Each row of a before or after table is a point. The points were changed in one or more steps. Then noise was added and the rows were shuffled. The steps act on columns, c1 being the first. What was done? A step turns or swaps two columns, mirrors them in a line or flattens them onto one, adds a multiple of one to another, or multiplies or shifts one. Angles are multiples of 10 degrees, from the lower column toward the higher: turns from -170 to 170, lines from 10 to 170 but not 90. Use the fewest steps. Two steps may share a column if one is a turn and the other turns, adds or multiplies; they go together, in the order done. Otherwise the lowest column goes first.

Before:
[[-10 -23]
 [  9 -18]
 [ -1 -18]
 [ 15  18]
 [  0  -3]
 [-16 -12]
 [ 20 -15]
 [ 16  -5]
 [ -6   7]
 [ -8 -21]
 [ 22  32]
 [ -6 -16]]
After, 12 rows:
[[  0 -68]
 [  0 -45]
 [  0  54]
 [  0  96]
 [  0 -54]
 [  0 -53]
 [  0 -15]
 [  1 -36]
 [  0  -9]
 [  1  21]
 [  0 -62]
 [ -1 -48]]
Steps: multiply c1 by 0; multiply c2 by 3

Before, 8 rows:
[[ -2  45  60  26  14 -37]
 [ 23  -2 -86 -51 -42  65]
 [-32  65 -33  -3 -33  50]
 [ 46  26   7 -79 -73  17]
 [-15  19  40  29 -11  76]
 [-15  20 -27 -75 -10  54]
 [-41  16  55 -23 -52 -78]
 [-39  15  52  35 -16 -29]]
After (8 x 6):
[[-25  65  -8 -52  94 -12]
 [-17  79  -7  30 -41   6]
 [-41  20 -75 -79  19  25]
 [-44  61  21  -3  27  56]
 [-65 -75 -10 -22 -56  30]
 [-16  57  17 -74  24  10]
 [-33 -24   6  34 -58  21]
 [ 12 -28 -15  26 -60  51]]
Steps: turn c1 and c5 by -60 degrees; turn c3 and c5 by -110 degrees; mirror c2 and c6 in the line at 40 degrees

Before, 10 rows:
[[ 10  -6 -30   0  17   0  10 -19   4 -33   1]
 [ -2  41 -21  -3  -4   9   7  17   4  41   8]
 [  4   2  -7  17  16  12 -21  24   6 -35 -11]
 [ 12  16  18 -24 -27 -12   9 -24  -8  95 -43]
 [  7  11   5  18  -9  14  19   0  11 -22  -2]
 [ -7  23  31  14  -3 -55 -10 -39  -5 -35  -5]
 [  5 -13   5 -56  -1  14  11  16 -17 -28  18]
 [  9  -6 -23 -10 -29   7  -7  16  -7 -27   2]
 [-24   4 -10  19   3  11   2 -17  -9  17  19]
 [-56  49   0 -28  -8  12  -1  -8 -19 -35  -2]]
After, 10 rows:
[[ 12  25   7 -37 -27 -19 -99  29  -8  -9  30]
 [-61  53   5   1  -6  17  33   4  -9   4  27]
 [ -3  43  -6   6  -5  12 -41 -24   5   1   3]
 [  8   3  -4   4 -28  11  29 -27  -4  -2   9]
 [  3 -14 -14  28  -4  21  24  -4 -17  17  51]
 [ -7  20  19  -7  -1 -89  37  46  -2  -4 -12]
 [  7  10  -2  -7 -15  23  16   8  10  23 -21]
 [  5  -4 -18 -17  16  23  41 -20   3 -18 -17]
 [-25   0  23  19   2  17 -15   2  -7  -2 -18]
 [  9 -10  31   5  17   3  30 -16   4  15   1]]
Steps: turn c1 and c9 by -10 degrees; add -0.3 times c5 to c2; turn c3 and c8 by 120 degrees; turn c4 and c11 by -100 degrees; multiply c6 by 1.6; turn c7 and c10 by 100 degrees

Before, 12 rows:
[[  8 -16   5  -8 -42   4  14   9  -9  -7 -10 -18  25  19   5 -16 -13  13]
 [  4  19   6  -9   6 -24   4   2  95  15 -12   3 -23 -43  -1  -4 -10  12]
 [-12 -18   2   0  13  -8  44 -21  -1  -1  25  -2 -15  25  25 -33 -24  -2]
 [-42  18   9 -10  13  10  -6  -5 -14   0   3  -8 -42  12  11  -3  -5  -9]
 [-21  -7  -3  -1 -23   5  -8 -17 -10   1  10   6  17  18  11  -1 -15  -4]
 [-13 -19   7  -7   1   6   1  10   3   1  15  -3  17 -21   1   4  -2   1]
 [  5   0  -6  23  14   6  -4 -17  -9  -3   2 -30  26  25  -1 -49  -5  32]
 [  7 -19  -4  28  -5   4  -3 -15 -11  10  -2 -10  -6  18  15   1  -4  16]
 [  7 -13   4 -13  12  -3  -8  -6   9  -6  -6   3  14  16   8   7  -2  12]
 [ -9 -10  22  -4  -7  10  -2 -10 -12  14   4   9   3  24  -6   2  -3  27]
 [  6 -16  15  -4  -5   7   1 -22 -18  -8  -7  11  14  -5  -7  -5  -5  -2]
 [  7   8  -5  55  14  -3  -4  16 -13  10   3   6   9  26  -3  -2 -12  -3]]
After:
[[ 10  21  25  -9 -26 -15   2   8   5  32   4 -17  27 -23  11   6 -15  12]
 [  5 -13   4  -7  15 -26  -6   2 -89   0  -2   4 -19  61   8  15 -10  12]
 [-43 -12   3 -12   5   4 -10  -3  11 -12  14  -8 -41 -13   2  12  -7  -8]
 [  4  23  14  22   4 -44  14 -15   5 -15  -3 -31  27 -28  -2  42  -5  33]
 [-11  16   9  -5   3   9  -8  10  -2   0  -1  -5  19  21 -15 -13  -3  -3]
 [-19  10 -16  -1 -10   4  -2 -18   7  20  13   6  20 -18 -11  -4 -17  -7]
 [  2  14   2  -6  -9   4 -17 -19  19   4  -7   8  14  -1   5  -5  -4  -6]
 [ -8   7   2  -4   8  14 -24  -9   8  12  -6   8   3 -28  -3  -7  -4  29]
 [  7   6  -7 -13  -1   5 -11  -6 -10 -13   7   1  15 -15   6 -15  -4  10]
 [  7  15   3  28   8   9   2 -15   7   7  15  -9  -7 -14   4 -11   2  15]
 [  9 -10 -11  57  13  -4   3  17   9  -6  -5   5   9 -26  -3   7 -12  -3]
 [-16  31  43  -3   6 -42   8 -20  -5  -8  30  -1 -13 -27 -17  18 -27  -3]]
Steps: add 1 times c16 to c6; turn c2 and c16 by 150 degrees; add -0.7 times c12 to c7; turn c3 and c7 by -70 degrees; turn c5 and c10 by -60 degrees; turn c9 and c14 by 170 degrees; turn c11 and c15 by -80 degrees

Before, 14 rows:
[[-76 -54  20  -7  20   2  -1  -5  25 -35 -43 -72 -94 -36  37  17  41  48
   43 -54  29  44 -60   5  30  27  -2 -20  10  27  -7 -53]
 [ 10  14  12  48 -20  23  74  44 -24 -11 -19 -15 -22 -29  56  24 -42 -38
   45  57  18  -5  48  86  83  -5 -20  28 -14  39 -23  -1]
 [-42 -49 -42 -36 -32 -49  -5 -66  -1  62  11   0 -19  12 -55 -40   1  38
  -59  10   8 -54  32  94  67  45  59 -31   1  38  28  -8]
 [ 25  15 -42 -23  36 -28  54 -61 -37  48   2 -47  19 -48  -5 -57  11 -52
  -69  -7 -14  70 -46 -24  59 -20 -13  24 -25  47   6 -42]
 [ 18 -50  20  -1  46  32   4  24 -34 -10  49 -92 -33  -3 -20 -55  34 -35
  -15 -53  23  31 -60   9 -22  35  34  -7 -11 -66 -35  14]
 [-54 -22  30  68  52  34  41   2  47  44 -21 -21  24  -4   4 -20  41 -14
   33 -32 -20  42  30  -8  19 -19  66  40  68  -1 -22 -37]
 [-43 -26 -32  53 -35   7  42  16 -20  24  26 -31 -29  15  -3  36  31 -16
  -26 -18   7 -52 -16 -19  23 -14  47  37  79  41  33  67]
 [ 45 -22 -44 -49  16  -7  63  15 -23  35  48 -59  20   0 -47 -37 -20 -33
  -38 -63 -32  33 -35 -13 -25   5   6 -52  10 -40  14   3]
 [-32   5 -47 -47  27  22 -30  13 -23   0 -23 -95 -58 -55  -2  42  26  62
   19 -11  14  25  20  57   1  15 -19 -55  78 -52  22   3]
 [-15  36   5  29 -39  -4 -13 -39  36  26 -65 -36  13 -20 -53  -6 -60 -30
  -33 -33 -24 -11  46  95  -1 -11  -4 -21   6 -51 -31  52]
 [-60 -51 -43  44 -12  53  53 -13 -15  11  27 -64 -91  25  41 -47 -80  26
   28  -2 -43  29   9  16  66  26 -37  19  33 -21  27 -57]
 [ 29  10 -27 -15  34 -47  61 -46 -42 -34 -46  -5 -80 -44 -46  32 -32 -12
   18   1  33   8 -34  94  31  30  76 -58  49 -60  -8 -53]
 [-63 -62  19 -39   0 -31 -10 -40  33  67  26  -8   2 -19   5 -56  27  59
   33 -24  -6 -24 -16  69  75 -42  24  37 -35   5  32 -24]
 [-12  42 -37  22  57 -28  65  41  63  23 -57 -33   7 -29  34  26 -82  58
    3  22   6 -38   7  70 -29 -40  27   9  48  33  16   2]]
After (14 x 32):
[[ -9 -23 -43  22  65 -37 -62 -13  67  19 -61 -40  15 -52  29  23 -81  50
    7  20 -48 -36   4  70 -27 -43  25   1  49  32  13   3]
 [-66  44  22 -37  -6 -40  21 -31  36  66  27  -9   0  24   5 -55  27  56
   37 -19  59 -23 -22  66  76 -36  25  35 -30   3  33 -27]
 [-59 -19 -42  45 -13  58  14  -4 -19  14  27 -66 -91 -50  34 -45 -72  29
   24   0  55  29   8  17  72  25 -31  19  30 -27  31 -59]
 [ 31  32 -29 -13  31 -44  -3 -75 -42 -35 -46 -10 -84 -45 -53  32 -39 -12
   25   7 -23   2 -34  94  29  24  73 -64  52 -61  -8 -53]
 [-68  70  17  -6  22   6 -17 -29  18 -38 -46 -75 -93  13  45  15  42  52
   35 -51  35  39 -59   7  23  26  -3 -22   4  30 -12 -56]
 [ 27 -24 -43 -26  42 -28   5 -90 -40  47   6 -53  12 -34   0 -62  15 -56
  -74 -12  -5  63 -45 -30  59 -16 -11  20 -30  47   0 -49]
 [-41  30 -33  51 -33  12 -11  14 -15  25  25 -32 -32 -47   0  33  35 -12
  -22 -14  11 -54 -24 -21  22 -11  48  39  89  42  32  66]
 [-59 -16  25  73  47  35 -13 -18  52  45 -24 -22  32 -33   4 -21  42 -11
   28 -36  26  43  30 -15  21 -16  61  36  71  -1 -24 -40]
 [-40  34 -45 -38 -40 -53  61 -27   7  59  17   3 -25  -1 -54 -38   7  41
  -61  10  42 -54  32  88  75  43  65 -34  10  45  33 -15]
 [-30  15 -45 -43  30  14 -37 -25 -20  -9 -26 -97 -56  44  -4  47  33  53
   21 -10  -9  29  17  60  -4  15 -24 -58  73 -49  27  -1]
 [-16 -53   8  28 -39  -7  18 -40  34  20 -78 -35  15  26 -53  -8 -62 -32
  -31 -35 -20  -3  51  93  -2  -5  -5 -20   8 -53 -28  56]
 [ 26  57  21   5  43  27 -21  14 -36  -4  48 -94 -28  -4 -18 -58  34 -31
  -18 -53  33  24 -63   9 -20  39  41  -1 -11 -68 -29  18]
 [ 11   8   8  47 -16  23 -71 -13 -17 -13 -19 -26 -24 -63  61  29 -43 -41
   47  57 -12   3  48  82  79  -6 -20  27 -15  40 -17  -2]
 [ 36  -9 -43 -45  23 -14 -23  -3 -29  36  50 -59  29 -53 -41 -37 -19 -35
  -39 -64  35  33 -35  -8 -22   4  -4 -48  16 -41  15   6]]
Steps: turn c2 and c21 by -120 degrees; multiply c2 by 1.3; turn c7 and c14 by -110 degrees; turn c7 and c8 by 50 degrees

Before:
[[ 14  10 -58 -15 -18   6 -30   3  28 -24  37 -45  10  24  27   2  16 -13
   27   9   9  28   9  13  38   1 -50   0  17   1  48  18   3  -8 -19  18
  -33  28  14  11  51 -21  28   7  30 -32  -6  51  53 -23 -22  27 -43 -47
   27  -7   0 -27   2  56  22   3 -29  44]
 [ 19  -6 -18   1  -5  16  19  56  29 -11  -1 -21  19  58  48 -16  20  -8
   40  13  25  32 -44 -15  20  21 -40 -20  29  38  11 -16 -11 -13 -20 -16
  -14  -8  -3  18  40 -25  34  -2  21  -3   6  52  40 -43 -14  29 -39 -11
   23 -23  23 -32   2  46  31  24 -35  35]
 [ -3  39 -15 -28 -69  20  -3 -13 -38  24   4  17  21 -12  -1  -4 -32  32
  -29 -23 -12 -43  24  -2  60 -16  -5  17  12   1 -13  51  29  29  40   7
   -1  46  -8 -30 -15 -11 -23  -2 -18 -30 -11  28   4 -10 -44  32   4 -40
   25  14   9 -38 -20  42 -22  -8 -36  20]
 [-12  61  -1  -1   0  -1  21 -20 -39  35 -47  27  -9 -28   2  29 -22  -7
  -19 -14 -36 -59  15 -43  22 -35  41 -46 -14  -9 -16 -32 -11  -3 -13 -26
   23  -4  44 -36   2  12   6   7 -33  21  -7  11  18  28 -10   8  40 -35
  -29  20   4  37 -22 -17 -26   6 -20 -17]
 [-22  14  49  26  20  18  24  22 -45   9 -23   7  -9  -3  49  -4  -5  17
  -19  26 -53 -18  36 -36  11 -32   1 -44 -31 -30 -14 -16 -36 -35  -9 -43
   18 -33  51 -10   9   7  -1  -3 -12  23 -16   0  10  12  -8 -10  25 -23
  -15  57  -2  18 -15 -10  18   4   0   0]
 [ 52  -6 -16  20 -12  13  68  39 -11   6  17  -3 -59  13  52  31   3  -3
   22   9  -9  -9   6 -36  -3  17 -55 -27 -39 -21   2  20  21  -9  -5  23
   28 -30  13  17  46 -15  29 -18   8  19  -9  14 -11   5 -16 -39 -21 -25
  -32  18 -13   9  20  -9  34   6  24 -25]
 [ 46 -25   3   8   8  19  -7   8  25   0 -30 -26  16  19  44  -4  14 -29
   47  44  28  34 -11   1  -4  25 -18  -3  -2  26  35  -7 -47 -32  -4  25
  -24  19  16  13  39 -22  27 -26  24 -19   5  35  19 -14  18  42 -37 -32
   32 -17  15 -44  20  53  29  -4 -47  35]
 [-18  52  35 -27  -6  -7  25 -25 -18  33 -14 -11   4 -28 -10  15 -20  19
  -36 -34 -11 -12  43 -15  55 -34  23  28 -17  -1 -11  25  29  39   9 -33
   19  11 -13 -27  21 -15 -26   2 -42  -2 -33 -14 -20  27 -14  17   4 -51
  -11  39   9   7 -53 -16 -17   3 -37  33]
 [  4  45  22  -6   4 -12  26   7 -15  24 -36  27   5 -27  16 -33 -21  34
  -10 -17 -12  -6  26 -34  18  -4   1   6 -31 -29 -16 -10 -16   4 -21 -29
    0 -10  55 -38  -6  20 -28  13 -23  10 -12 -19   5  32  -3  -2  42 -17
  -26   9 -15  32 -20  -2 -31  -2   7  17]
 [ 55  -9 -13  24 -39  19  30  18   6 -42   2 -16 -36  34  45  43  18 -12
   -1   0 -18  26  -3 -10   9  12 -42   2 -11 -39 -20  15  -8  24   3  21
   52   0   4  40  51   6  22 -11 -10   9  20 -10  11 -14 -34 -35  -1 -40
  -52  15 -23 -34  -2  16  43  44  17 -23]
 [  0  20 -40 -14 -41 -12 -19 -19 -12 -19  -6 -15  17  21 -11 -13 -17 -29
    3  -9  17  23  19  18  39 -16 -20  30  11   2 -10  51  33  21  36  11
  -42  25 -10  21  -8 -17  16 -10  25 -44 -20  23  -6 -16 -32   9 -20 -22
   13 -13  39 -43 -51  -2  -3   3 -41  29]
 [ -9  22   8 -50 -39   6 -22 -46 -30  -4  11 -21   4  13 -34 -27 -25  27
    8 -55 -18 -28  21  27  41  -5  16  -1  11  30   1  29  44   9  39  24
    2  13 -10  -8  17 -12 -21  14  -6 -38   8  23  33  -7 -30  26  -2 -34
    1  -8  25 -31 -44  23 -15 -30 -15  19]
 [ 32  -3   2  12  15   3 -24  30  26 -15  10  -6  35  -4  49  -4  34  12
   40  25  20  10  -1  15  27  -3 -46  -3  20  32  20 -27  -2 -32 -49  21
   -4  11  20  35  31 -38  39 -48  49 -29   0  32  52 -35   6  36 -35   7
   13 -29  31 -28  13  53  17  16 -55  18]]
After, 13 rows:
[[ 20  -5 -19   3  -5  34  21  56  30 -19  -3 -19  18  92  46 -18  20  -8
   39  12  26  31 -43 -17  19  19 -41 -21  28  40  11 -14 -11 -14 -19 -18
  -14  -7  -4   4  41 -44  35   1  21  -3   8  51  40 -46 -13  28 -41 -10
   25 -24  23 -32   1  49  31 -25  -2  34]
 [ 51  -8 -19  21 -11  35  67  37 -14  -3  19  -1 -58  34  51  31   6  -1
   21  11  -9  -8   7 -37  -2  18 -56 -27 -38 -22   3  21  23  -7  -5  23
   28 -30  11  14  44   8  29 -22  11  19  -9  17 -10   4 -15 -40 -25 -24
  -34  18 -13   9  21 -10  34  -6  30 -25]
 [-13  62  -1  -1   1  20  23 -18 -38  41 -48  25 -11 -45   2  28 -21 -10
  -20 -14 -37 -60  17 -42  20 -34  42 -47 -15 -10 -17 -33 -12  -3 -12 -24
   22  -4  45   3   2  -5   6   7 -33  20 -10  12  17  29 -12  10  40 -36
  -28  21   4  37 -22 -19 -26  -6 -24 -14]
 [ 54  -9 -15  25 -40  38  30  16   7 -51   2 -18 -40  26  43  43  20 -12
   -1   1 -20  25  -4  -8  10  12 -39   4 -12 -39 -21  18  -7  21   5  22
   49  -2   3  -6  51  13  19 -10  -7   7  22 -12  10 -12 -33 -35  -1 -41
  -53  16 -23 -35   0  15  41 -43   7 -23]
 [  6  45  26  -6   5  11  24   7 -12  40 -38  27   6 -57  15 -35 -22  35
  -14 -16 -13  -7  29 -35  17  -2   2   6 -31 -30 -16  -8 -16   3 -24 -30
    0 -11  56  -4  -6  17 -27  16 -21  12 -12 -20   6  32  -2   3  43 -18
  -27   7 -14  30 -18  -2 -33   0 -10  15]
 [ -8  19   7 -52 -40  27 -23 -43 -31  -2   9 -18   4  35 -37 -26 -24  30
    7 -54 -20 -30  22  26  40  -6  15  -2  13  32   0  29  48  13  37  28
   -2   9 -11  -7  19 -21 -21  14  -5 -37   6  22  33  -3 -24  26   0 -36
    0 -12  24 -30 -43  23 -16  35  -2  16]
 [-19  14  48  26  18  39  25  22 -48  13 -22   8  -8 -12  51  -4  -5  17
  -19  27 -51 -18  35 -37  11 -32   2 -43 -28 -31 -14 -16 -33 -36 -11 -43
   20 -35  54   1   8   5  -3  -2 -15  21 -15  -2  11  13  -7 -10  26 -18
  -15  55  -5  19 -14  -8  19  -3  -7   3]
 [  3  19 -43 -13 -39   9 -20 -21 -11 -26  -4 -19  19  44  -8 -15 -19 -29
    4 -10  17  23  22  20  42 -14 -21  33  10   5 -11  50  32  22  37   6
  -38  27  -8  -2  -8 -42  18 -11  25 -44 -21  20  -4 -16 -32   5 -22 -19
   15 -12  40 -42 -54  -2  -5  -4 -12  28]
 [ 48 -24   5   9   8  43  -7   5  23  -8 -29 -19  16  56  44  -6  12 -26
   46  40  32  38 -11   1  -7  27 -19  -1  -1  26  35  -6 -47 -33  -3  22
  -28  19  14   6  40 -51  26 -29  24 -20   3  34  17 -13  17  44 -38 -32
   34 -19  13 -44  16  56  30   4 -12  35]
 [ 13  12 -59 -15 -21  28 -31   2  28 -23  38 -46  11  56  26   1  14 -11
   26  10   9  29   8  13  39   5 -49   0  19   2  45  20   4  -8 -20  18
  -36  29  14 -11  52 -36  26   7  34 -34  -8  50  52 -25 -20  28 -44 -46
   27  -4   1 -30   1  55  21  -3   0  45]
 [-21  54  33 -28  -7  13  28 -27 -22  35 -13 -11   3  -5  -9  16 -19  19
  -34 -33 -11  -9  39 -14  56 -32  22  27 -17  -1 -11  25  29  39   8 -32
   19  10 -11   7  24 -39 -26   1 -40   0 -31 -14 -19  26 -18  19   4 -51
  -12  40  11   8 -51 -15 -14  -6 -15  34]
 [ -1  39 -17 -25 -71  40  -3 -10 -40  29   9  16  23   7   1  -2 -30  30
  -29 -22 -12 -44  21  -2  60 -16  -2  17  12   3 -13  50  27  29  41   5
   -2  46  -8  -1 -15 -36 -24  -2 -17 -29  -7  28   4 -11 -43  32   6 -40
   25  17   7 -38 -19  41 -20   8 -16  21]
 [ 30  -2   0  13  17  25 -22  32  28 -24  10  -7  37  51  45  -4  34  13
   39  28  18   8  -1  12  28  -2 -47  -5  21  33  22 -30   0 -33 -55  19
   -3   8  20   7  32 -66  38 -48  52 -31   1  36  52 -32   5  37 -33  11
   13 -28  32 -26  17  54  17 -14 -11  18]]
Steps: shift c6 by 20; multiply c40 by 0.7; turn c10 and c40 by 40 degrees; add -1.5 times c42 to c14; turn c42 and c63 by -50 degrees; multiply c62 by -1
